Every row gives one point. To make a cloud, some directions were put in groups of two or more. Within a group, all points are equally far from the middle, so they leave a hole (a ring in 2 directions, a hollow ball in 3). The other directions are filled evenly. Then the cloud was stretched, turned, moved and blurred a little. How many holes are there, and how many directions does each take, smallest first?
(in the rows, 128 means zero)

Cloud (14 x 2)
[[110  75]
 [ 84 107]
 [130  73]
 [119 189]
 [154 193]
 [100 173]
 [171 180]
 [ 99 171]
 [164 187]
 [176 173]
 [ 96 168]
 [ 88  95]
 [ 83 109]
 [173 177]]
Holes: 1 (2)

Cloud (30 x 4)
[[ 94 166  85 177]
 [ 81 106  56 192]
 [ 79 141  89 228]
 [ 56 196 157 149]
 [168 194 100 190]
 [113  76 103 194]
 [146 108 140 163]
 [ 80 199 141 173]
 [167  94 178 145]
 [108 217 106 113]
 [137 144  84 173]
 [105 205 170  93]
 [ 83 181 144  75]
 [136 166 163 102]
 [ 86  69 165 139]
 [131 143 121 153]
 [ 98 105 175 199]
 [155 144 184 132]
 [175 135  94 103]
 [ 95 110 111  57]
 [ 38 164 187 175]
 [ 75 124 209 148]
 [180 106 120 149]
 [138 170 100 151]
 [103 212 169  85]
 [138 134 148  83]
 [ 70  70 139 133]
 [136 119 100 131]
 [177 155 183 155]
 [161  97 102 131]]
Holes: 0

Cloud (52 x 6)
[[209 119 177 114 100 122]
 [217 118 160 146  95 147]
 [131 188 153 124  92 167]
 [160 165 108 203 111 108]
 [ 66 129 175 214  87 111]
 [169  72 146 201 178 145]
 [ 85 154 175 102 116 175]
 [150  83  93 188  87 142]
 [ 73  75 159 134 136 112]
 [176 179 157 100  90 123]
 [ 60 135 123 176 175 192]
 [133 163 138 179 157 173]
 [145 104  77 130  97  46]
 [ 73 141  96 154 176 187]
 [ 56 140 174 109 125 133]
 [147 117 116 115 161  79]
 [123 101 153 210  79 168]
 [ 55 170 108 209  86 129]
 [153  76  87 178 182 125]
 [ 71  65  90 191 130 110]
 [ 81 132 169 216 109 185]
 [ 47 141 121 177 177 152]
 [ 83  96 197 132 116 124]
 [138 137  82  70 131  84]
 [106  70 116  94 104 124]
 [110 163 149 143 145 198]
 [ 81 166  59 107  93 163]
 [102  51 121 195 170 166]
 [181 114 159  98 139  97]
 [ 71 170 130 109  38 123]
 [ 98  55 131 179 160 108]
 [ 98 174 149 184 116 184]
 [ 27 150  62 173 116 114]
 [ 81 145 168 103 125 186]
 [179 157 161  91 122 128]
 [122 165  63  71  90  77]
 [202 104 154 171  87 151]
 [ 55 117 109 149 159 206]
 [138 134  64 121 102  46]
 [190 118  83 160  85 131]
 [110  53 141 193 170 182]
 [ 45 166  69 111 105  81]
 [ 29 145  93 172  80  90]
 [114 139  56 133 143  69]
 [ 65 182 148 195  96 107]
 [179 123 151  90 139 104]
 [143  75 117 123 146  77]
 [160 169  88 182 100 131]
 [202 143 159 114 124 151]
 [ 35 112 108 103 102 109]
 [187 132  70 113  79 125]
 [158 155  81 195 103  96]]
Holes: 3 (2, 2, 2)

Cloud (86 x 9)
[[ 95 103 117 151 183  68 135 116 153]
 [148  75 129 130 120 168  71  83 113]
 [ 95 178  78  68 158 143 102 138 125]
 [196 114 193 113  90 122 106  85 122]
 [ 87 161 154 122 116 142 187 132 127]
 [ 69 151 129 106 107 148 125 103  62]
 [150 135  45  53 141 155 120 131 112]
 [ 90 128 112  66 128 126 183 164  32]
 [ 52 119 127 203 104 105 175 206 128]
 [180 126 110  84 147  98  90 130  46]
 [118 142  99  87  74 183 130 105 126]
 [189  76 115  99 139 150 139 165 121]
 [209 119 144 112  86 136 125 130 104]
 [ 42 125  65 118  65 136 160 156  59]
 [104 182 130  95 131 213 103 108  64]
 [ 70 151 158 136  50 175 124 104  84]
 [ 74 117  73 119 155 204 158 153 136]
 [144  83 100  89 184  95 159 154  91]
 [162 153  91  67 139 185  65 125 101]
 [110 181 195 120 126 174  93 132 150]
 [ 66  91  92 134 132 136  99 131  46]
 [ 68 145 146 194 137 172 142 146 177]
 [ 91 120 132 157 123 145 166 169  49]
 [ 94 130 104  78 113 221 119  95  81]
 [122  99  51 165  50 106 117 170 152]
 [ 71 172 141 147  73 105 119 125  80]
 [ 55 156 120 132  73 148 177 105 132]
 [ 47  74  96 149 102 196 164 135 133]
 [169 126  57 113 123  89 123 129 124]
 [ 56  78 114 121 146 129 180 180 119]
 [159  62  92 143 140 184 129 102  93]
 [126 104 145 146 109  84 187 178 102]
 [ 68 102 142 107 133 159 125 111 110]
 [151  62  96 102 149  89 169 205 101]
 [148 183 152 123  95 209 132 145  99]
 [ 96  92 115  63 108 166 137  95  65]
 [136  88  55  55 187  92  92 101 123]
 [130 169  87 150  96  84 186 118 105]
 [147 151 155 174 180 171 145 147 194]
 [139 132 189 142  99  73 110 138 112]
 [120  73 164 134 169  96 109 164 144]
 [168 164 144 143  92 173 101 145 159]
 [155 106  68 124 146  65 161 164 113]
 [177 138  67 137 109 127 110 125  32]
 [ 46 131  96 177 108 108 217 181 138]
 [124 133  82 193 137 149 115 112 213]
 [ 79 139 137 187 155 207 111 188  63]
 [178 133 120 134 127 159 123 142 175]
 [133 106 104  68 116 136  67 148 109]
 [ 97  92  66  51 167 121 106 134 150]
 [160 169 145 142 111 178 171 152 140]
 [176  98  88 152 138 132 110 162  84]
 [130 122 177 206 142 141 121 102 134]
 [115 134   7  86 134 159 151 132 115]
 [102 197  99 145 109 174 119 106  32]
 [192 158 141 184  48 159 114 141 101]
 [158  66 135  87 117 145 155  92 142]
 [121 153 133 148 114 161 137 174 192]
 [173  67 148  73 136 150 153 177  60]
 [124 201  96 147  99 106 131  80 160]
 [106 102 102  84  85 180  93 105  71]
 [144  91 137 120  82 191  46 109  73]
 [165 130 145 160  72  72  85 131  95]
 [109 162 197 128 115 174  99 118  55]
 [190  85 115  69 139 162 113 142  80]
 [ 61  78  85 101 162 151 111 134 120]
 [ 95  64 111 146  92 138  91 134 137]
 [169 173 109 164  79 155  80  93 122]
 [133 108 122 137  33 159  68 131 114]
 [ 94 129 176  81  91 128  81  85 112]
 [180  92 112 144 185 165 104 121 105]
 [ 49  99 119 167 131 126 148 113 111]
 [127  63  48 147 114 191 139 180 111]
 [ 82 176 142 175 103 194 105 107  84]
 [ 36  74  62 150 124 166 144 152 141]
 [106 118  50  97 156 181 185 168 155]
 [ 84  93  71 108 133  82  79 159  58]
 [114 138 174  92  86 181 180 133  17]
 [134 105 108 116 116 223  64  88 109]
 [165  66 142 143 153 137 111 146 130]
 [174 100 142 215  68 141 124 144 122]
 [144 147 104 100 175 192  88  97 173]
 [161 114 109  31  83 146 101 148  64]
 [ 65 147  86  81  81 133 170 163  70]
 [195 180 111 118  96 161 108 125  80]
 [141  76 110 100  95 121 135 125  82]]
Holes: 1 (3)

Cloud (101 x 9)
[[144 106 126  96 106 124 136 102 132]
 [ 95  61  83  92 196 173 175 127  95]
 [188 152 180 129 164 109  89 163 129]
 [126  37 146 129 151 110 124 115 102]
 [ 91 157  96 120 163 154 155 115  85]
 [130 139 109 106 173 101 100 118 136]
 [150 126 173 145 103  96 109 132  84]
 [ 85 156 145 117 125 149 246  91 144]
 [133  88 177 116 168 165 136 118  91]
 [ 56 135 143  84 133 156 201 144 113]
 [172 105 140 122 158  85  85  81 137]
 [115 156 160 107 116 127 147 110 104]
 [ 82  98  77 122 200 127 177 118 108]
 [ 83 104 143  89 121 169 181 154 123]
 [106  83 167 127 114  96 144 122 154]
 [114 102 186  90 137 157 128 177  83]
 [159 166 155 120 133 106 133 109 188]
 [161  92 160 146 185  98 111 146 110]
 [157  98 132 112 132 155 208 166 132]
 [130 138 148 183 154 115 148  61  93]
 [108 122 133 113 205 145 135 117  90]
 [ 78  71  71 182 171 159 136 160  38]
 [ 90  68  66 162 153  89 163 123 134]
 [130 118 177  78 118  90 199 126 225]
 [101 134 193 122 110  96 144 133 142]
 [121 132 118 133 152  86 126 130 112]
 [135 113 151 126 123 143 168 168 165]
 [ 72  76 125 134 118 105 136 143 103]
 [ 58 118  89 126 122  97 188 124 178]
 [116 131 110  86  96  89 125 167 114]
 [ 46 200 112 113  88 115 172 129 110]
 [149 140 210 123 110 129 102 120 153]
 [159  95 202 148 124 121 104 119 122]
 [120  93 113 122 113  95 150 167 146]
 [139  97 139 169 162  91 141 123  99]
 [126  92 126 175 164  84  96 120 130]
 [103 183 107 107 121  77 145 148 182]
 [105  96 161 150 191 132 117 121  50]
 [136 200 144 106 131 104 129 108 249]
 [149 107 210  80 134 163 121 159  84]
 [ 67 109 144  89 176 122 172 117  96]
 [155 131 137 137 103 113 119 106 154]
 [146  87 213  67 152 142 159 157  91]
 [101 120 147 102 101  96  95 129  76]
 [134 131 155 163 167 135 107 126  66]
 [ 75 141 144 112 103  90 212 144 144]
 [147 137 161 181 148 166 142 108 153]
 [123 116 187 126 132  93 199 116  87]
 [ 66 195  78 147 141  53 131 166 104]
 [ 74  83  86 188 139  61 177 126 161]
 [ 88 104 139  89 100 143 129 153 114]
 [115 199  96 124 164  77 152 139 216]
 [ 44  98 102 149 104 140 183 148  77]
 [ 81 117 147 176 155  78 139  75 156]
 [133  84 123 151 142 112 177 125 135]
 [131  48 116 171 158 107 168 128 120]
 [151 142 198  88  98  67 126 153 195]
 [137  75 163 124 140 145 193 115  99]
 [ 89 118 127  90 171  90 164 192 166]
 [157 176 222  98 101 102 191 116 124]
 [168  99 138 155 189 117 155  94 114]
 [ 48 108 136  97 134 113 157 171 155]
 [ 95 159 114 141 149  62  88 138 165]
 [ 74  46 104 164 157 149 138 134  88]
 [112 150 190  72  98 138 139 111 135]
 [125 172 156 126 157 103 163  67 200]
 [134 133 159  64 161 107  86 132 159]
 [ 70 152 152  90 141 124 136 129 118]
 [159  70 142 123 189 149 101 147 161]
 [ 98 116 116 131 123 118 196 131  99]
 [179 120 144  98 113 119 188 119 167]
 [156 172 194  55 127  96  95 128 186]
 [139  91 150 150 148 185 148  95 157]
 [120 105 157 128 160 126  64 110  58]
 [135 127 215  82 126  81 170 124 211]
 [164 119 211  30 146 126 160 131 175]
 [103  79  97 116 185  90 157 172 127]
 [100 164 225 122 128 121 122 141  91]
 [ 88 139 175 100  92 103 110 146  87]
 [173 127 194  75 153 124 113 165  94]
 [126  93 123 115 129 160 192 130  58]
 [145 186 224 124  88 108 144  84 145]
 [154 134 140  81 160 203 171 124 102]
 [151 119 142  78 124 128 193 151 182]
 [107  73  60 137 180 119 174 183  88]
 [140 165 199 130 133 115 180  83 139]
 [ 71  79  71 163 147 104 101 169  75]
 [157 120 140 127 133 152 121 155 134]
 [113  83 130 130 163  67 123  69 188]
 [140 207 234  84  71 120 156 101 171]
 [ 93 153 132  66 114  52 186 101 182]
 [149 156 117 127 134 113 128 154 206]
 [149 124 200 159 170 129 173 114  66]
 [112  50  94 143 128  84 162 139 158]
 [112 154 196 116 159 135  97 128 161]
 [106 194 156 143 116 119 159 103  97]
 [ 88 156 148  94 123 135 106 118 126]
 [ 98 129 127 114 125  70 107 156 174]
 [131 100 175 122 175  94 148 159 181]
 [188 126 149 138 124 168 171 122 145]
 [127 141 146 146 113  53 131 134 169]]
Holes: 0

Cloud (89 x 9)
[[123  91  77 137 144 168 175  80 126]
 [193  87  94 146 183 160 141 112 118]
 [145 104  61 203 150 118 110 143 110]
 [129 143  72  93 108 114  64 151 156]
 [129 175 111  72 135 128 129 142 154]
 [164 126  48 164 113 161 113  76 124]
 [115 152  98 117 146 116  24 118 133]
 [114 147 139  83 151 197 177 135 112]
 [130 126 103 174 112  64 116 125 108]
 [155 101 150 131 111 133 117  88  79]
 [ 52 148 117 104 116 148 174  83 107]
 [206  77  67 152 120 152 144 177 157]
 [ 90 149 101 110  64 143 124 136 177]
 [159  91  66 181  75 156 121  64 126]
 [103 127  96  99 198 207  93 180 143]
 [143 112 145 120 211 145  92 122 127]
 [147 100 103 119  97 171 108 107  53]
 [ 54 140  74 194 136 106 108  93 164]
 [ 96  88  93 172 108  94 115 105  86]
 [156 146  90 108 115 143 104 108 205]
 [123 129  50 159  58 125 141  69 121]
 [117  96 134 129 193 210  98 166 158]
 [150 192 117  99  42 129  69 124 125]
 [ 92 104 148 173 148 162 155 126 131]
 [ 79 134 111 118  96 182  94 110  81]
 [132 107 161  46 133 183 100 161  99]
 [ 52 163  94 159 100 114 109 134  99]
 [ 88 144 133  81  74 141 134 119 155]
 [156 101 124 127  95 223 117 143 177]
 [156  48 136 142 184 162 157 139  93]
 [ 80 135  96 114 165 101  92 135 180]
 [180 103  86 169 110 145 145  79 107]
 [111 100 120  88  82 108 160 144 118]
 [111 167 177  82 186 196 151 187  48]
 [125  94  37 123 170 118 113 153 149]
 [ 98 147  78 191 133 132  92 143 108]
 [120 147 139 131 172 177 142 150  21]
 [134  88 140  71 224 156 155 184  74]
 [136 102  88 134 121 124 164  57 109]
 [147 109  73 121 151 134 157 198  94]
 [193 111 110 149 170 154 163 151  71]
 [156 132 185  84  96 154 110 130  57]
 [139 162 126 121  12 118  71  95 133]
 [186  60 107 129 132 165 141 104 157]
 [ 38 162 144 143 155 118 148 127  27]
 [197  83  71 112 154 206  83 199  94]
 [101 133  52 197  98 123 146  79 197]
 [162  66  78 125 177 249 120 161 147]
 [140 111  56 218  54 128 125  95 144]
 [135 105  56 123 181 131  65 115 122]
 [ 48 165 111 146  62 104 166  91  74]
 [173  97  64 167 101 126 141  65 146]
 [174 162 101 162 119 169  66 100 184]
 [161 118  36 165 130 136  71 124 116]
 [102 103 135 135 111 169 207 156  90]
 [161 108  92 117 101 171  98  98  64]
 [101 144  91 104 100 194  97  80 136]
 [147  83 144 112 147 153 126 100 150]
 [ 96  57  89 180 191 135 191 168 129]
 [103 138  83 139  85  73  63 107 144]
 [ 96 105 106 147  99  81 102 123  83]
 [125 130 105 180  88 119 114  95 218]
 [115 142 121 121 214 110  96 117 141]
 [187 137 144 112  72 138 131 152 128]
 [160 129  51 204  81 130 123 111 128]
 [148 123 104  96 191 184  55 125 181]
 [189 142 137 139 122 198  73 117 159]
 [107 115  75 120  57 198  93 105 133]
 [144  80  64 108 169 236  83 187 112]
 [112  71  89 121 160 226 120 153 147]
 [137 138 114 144 211 181 169 188 103]
 [115 153 147 117 185 170 106  93 132]
 [126 135 159  99 161 120 129 106  17]
 [ 54 186  80 166 121  72 169 108  75]
 [ 95 147 154 149 185 166 136 148  42]
 [149 133 106 167  78 170 161 157 153]
 [ 81 158 127 189  71 105 109  98 140]
 [ 78 160 142  56 152 156  58 131  95]
 [141 155  99 161 161 164 134 102  78]
 [ 96 164  63 111 170 163 114 140  95]
 [151  79  80 185 227 146 151 164 116]
 [154 109  17 177 157 152  74 108 148]
 [ 49 170 152  75 136  75 110 146  64]
 [125 128  72 179 109 149 149 119 214]
 [138  53 103  81 129 174 100 137 142]
 [128  69 110 160 190 111 109 150 169]
 [164 177 170  95  89 182  88 132  87]
 [ 73 133 147 182 124 133 126 105 112]
 [189  86  85 155  85 129 122 177 146]]
Holes: 3 (2, 3, 3)

Cloud (98 x 9)
[[ 83  79  66  97 104 156 139  84 214]
 [155 168 120 134 138 100 107 173 175]
 [165 133 164 125  51 144 141 142 143]
 [ 72 130 132  91  17 101 117 133 183]
 [141 152  74 172 171  55 153 211  54]
 [163 146  84 122  43 108  95 110  92]
 [159 112 163  42 118 222 130 122 142]
 [116 148 123  62 134 139 160 134 151]
 [ 75  97 137 125 117  92 207 137 118]
 [113 158 122 140  63  66  36 114 152]
 [ 80 107  81 113  89 172  79  85 190]
 [140 144  87 142  79  96  71 111  79]
 [ 80  65 135 144 120 113 221 141  97]
 [143 162 138 211 165 134  86 142  81]
 [ 91 101 167 142 162 155  85  57  90]
 [125 163  33  97  77 149 172 130 202]
 [113 153  28 113 102  96  96  86  86]
 [ 75 147  94  95  67 147 121 196 158]
 [149  94 148  94  87 153 170 140 103]
 [106 150  30 120 149 146 138  77 161]
 [142 152 128 129  77 107  54 197  91]
 [193 133 193  84 139 132 100 136 141]
 [104 101 137 113 172  93  74 125 146]
 [185 188  69 140 123 162 102 134 107]
 [133 171 104  78 139 163 107 117 167]
 [123 139  16  65  91 168 205 171  96]
 [122 127 199 138 197 116 100  71 141]
 [155 155 128  96 138 228 147 113 181]
 [111 144  47 134  98  37  93 110 152]
 [112 183 107  93  80 188 105 180 107]
 [ 92 195  87 147  88 103 112 212 111]
 [ 90 126  88  43 118 196 118 116 179]
 [122  83 153 177  77 128 163 149 127]
 [114 132 146 133 139 180  74 109 110]
 [203 131 116 109 198 197 150  92  96]
 [ 82 136  89  77 163 205 174  89 150]
 [ 58  97  92 138 131  99 184 164 141]
 [ 65 127  76  27 158 175 131 108 197]
 [ 87  94 117  72 110 140 166  99 165]
 [148  77 122 182 156 101 164 149  53]
 [159 134 102 195 163 108  41 183 164]
 [151 170 148 109  98  81  39 217 114]
 [123 148  80 195 159 104  65 160 125]
 [ 92 103 130 134 163  75 165 118 169]
 [101  93 161 131 147 158 189 133 113]
 [ 65  94  97 171  68  86 108 118 152]
 [ 66 143  69  99 134 193 173 106 118]
 [104 138  92  54 160 142 150 107 129]
 [ 87 152 146 154 106 176  93  87 186]
 [173 114  78 117 158  96 133 192  78]
 [206 167 119  94  87 107 147 135 110]
 [109 129  58 103 126 164 198 178  97]
 [ 82 101 106 188 173 145 115 126 137]
 [164  82  63 127 132 124 165 183 207]
 [ 92  99  99  62 167 156 105  93 141]
 [178 126  87 158 152 106 137 192 179]
 [123 149  83 115 124 236 136 126 163]
 [ 90 115  84 102 107 183 118 165 117]
 [148 138 153 200  90  77  98 168  70]
 [127 107 146 126  76 124 157  78 142]
 [164 168  78 146  87 165 149 154 160]
 [112 112 161 120 180 191 214 107 124]
 [186 119 145 123  77  89 137 101 146]
 [110 167 133  31  32 134 119 152 157]
 [173 107 169  66  78 131 143 130 151]
 [116 134  71  66 146 132 131 207 159]
 [106 114 164 107  86 216  82  59 118]
 [186 178 130 148 161 116  90 167 125]
 [143 121 167 125 192 102 160  64 176]
 [160 167  52  91 126  93 144 119 108]
 [201 230 194  57 104 130  95 158 115]
 [221 155  47 101 154  97 141 148 171]
 [145  95 180 121 162 186 121 138 116]
 [117 145 185 106 143 117 105  98 162]
 [157 149  93  36 100 180 110 154 193]
 [166 148  70 122  98  16  97 225 136]
 [130 125  15 153 184 127 129 228  67]
 [120 143 145 132 107 195 130  40 177]
 [149  91  71 130 181 195 179 159 165]
 [100 108  58 157 128 114 202 144 207]
 [148 117  78 153 145 144 192  90 136]
 [ 80  99 170 113 164 146 120 104 108]
 [ 87 171 161  95  67 133 164 127 133]
 [ 97 165 134 103  73 189 111  81 221]
 [137 176 155 128 149 112 101 196 106]
 [101 170 101  93  78  70 110 187 116]
 [100 144  87  45 104 131 162  91 158]
 [121 109 128 125  95 182 209 151  83]
 [113 114  62 101 133 204 183  82 108]
 [175 106 114 181 117  74  89 172 117]
 [150 148 123 147  61  42  73 193 153]
 [140  91 143 121 117 110 169 190 136]
 [101 130   7 130 122 115 141 153  69]
 [103 123  57 119 161 150  79  98 126]
 [123  69 155 123 148 156 155 147 138]
 [ 85 146 142  60 155 202 187  52 154]
 [104 149  81  81 151 147  82  73 196]
 [ 91 155 201 148 111 134 108  87  90]]
Holes: 0

Cloud (90 x 9)
[[116  73  94  85 185  84  91 129  85]
 [159  91 126 143 162 125 106 184 151]
 [124 172 135 160 142  71  71 197 135]
 [117 157 154  91 108 162  53 215 121]
 [122 194 109  91 125 142  65 121  45]
 [120 166 150 105 182 131  79 219  84]
 [120 141 120 152 167 172  97 113 121]
 [123 103 154 167 159 109 164 189 125]
 [102 108 112 185 127 110 107 106 175]
 [144 145 140  63 129 128  56 222  47]
 [129 171 117 187 104  87 123  91 171]
 [ 73 162  79  93 181 104 113 129 133]
 [135 166 113  96 107  90 100 169 157]
 [122 171 154 135 153 151  48 191 137]
 [ 87 136 124 154 184 199 149 187 109]
 [151 172  81 120 107 143 119  95 111]
 [ 74 166 132 117 193 139 130 221 178]
 [ 85  82 162 150 163  72 107 219 192]
 [140 188 107 174 185 121  67 147 161]
 [131 123 137  96 174 183  61 127  55]
 [164 143  87 139 113 139 156 145 146]
 [149  61 114 114 171  71  98 166 148]
 [194 141  94 110 166  79  63 101 135]
 [ 56 126 148 101 116  95 123 161 177]
 [112 156 139 139 155  64 120 214 163]
 [139 128 118  93 222 117 111 188  92]
 [ 39 170 119 109 172 138  91 194 145]
 [115 144 107 126 115  47  57 128 194]
 [139 143 124 203 206 120 123 147 192]
 [154  97  69 132 131  73  65  62 174]
 [116 163  95 174 126 115 109 103 139]
 [149 140 112 141 113 117  96 145  68]
 [103 156 119 164 103  73 155 123 235]
 [122 173  75 160 123 125 145 125 165]
 [138 101 120  78 153 151  73 102 104]
 [124 188  90 129 139 118  63 132 119]
 [ 87 154 111 118 129  86 112 135  97]
 [101 117 131 108 126  66  73 162 184]
 [161 180 138 128 146  86  75 145 166]
 [ 72 157 166 121 145 139 149 198 135]
 [ 97 153 161  99 175  85 133 206  98]
 [128 140  55  81 155 133 105 120  99]
 [143  96  87 106 143  75  69 105  76]
 [124 162 100 153 137 108 120 190 109]
 [ 86 181  96 181 187  81 125 196 202]
 [130 139 187 163 187  95 145 232 155]
 [ 98  92  95 172 179  94 106 168 169]
 [161 149 104 127 163 125  71 210 100]
 [122 140  94 129 140 188  86  99 140]
 [ 64  82 162 137 108 103 137 192 131]
 [ 84 110 128  63 180 153 105 155 135]
 [122 171 100  83 165  92 128 150 172]
 [145 114  92 173 167 100 141 176 129]
 [150 162 130 126 184 179  95 200 144]
 [156 168  75 180 135 121 131 162 153]
 [125 126 144 169 106  98 140 162 194]
 [131 157 163 135 197 130 120 156 151]
 [140 156 151  76 188 139  81 194  71]
 [168 147 122  86 164 136  68 106 127]
 [145 160 106 122 102  58 130 162 171]
 [112 130 179 117 139 125  68 239 112]
 [107 160  92 102 139 111 103 141  84]
 [128 125 139 115 205 148 104 198 119]
 [ 55 173 144 185 151 130 167 136 200]
 [153  87  68 100 136  54  63  79 130]
 [ 95 149 137 175 122  58 130 159 140]
 [142 149  79 127 171 104  99 167 191]
 [126 136 165 140 139  89  83 190 169]
 [113 134 113 104 124 158  88 109 204]
 [ 92 172 111  95 113 132  89 156  75]
 [179  97  76 109 171  69  99 103 171]
 [ 98 150 174  89 167 145  91 148 107]
 [ 81 132 122 153 173 118  92 160 221]
 [179 209 132  91 143 145 113 158 145]
 [152 206 128 143 148  84 123 175 142]
 [105 175 141 183 157  64 180 191 188]
 [153 174 111  95 117  85 148 110 188]
 [ 94 121  71  64 163  82 112 106  86]
 [100 165 164 176 151  64 128 230 120]
 [138 145 141  86 123  82  89 104 161]
 [119 181 103 144  95 158 136 160 148]
 [161 191  80 192 136  89 113 121 161]
 [ 63 125 107 145 164 153 155 106 167]
 [133 110  86 104 157 126  70 147 106]
 [144  92 148 120 133 108 113 157 155]
 [ 83 162 150 107 153 121 163 165 143]
 [ 72 105 157 119 183 137  66 249  94]
 [112 136 125  68 108 136 111 113 178]
 [131 147  78  57  99  68 119  87 122]
 [113 152 129 140 154  46 154 194 141]]
Holes: 1 (3)
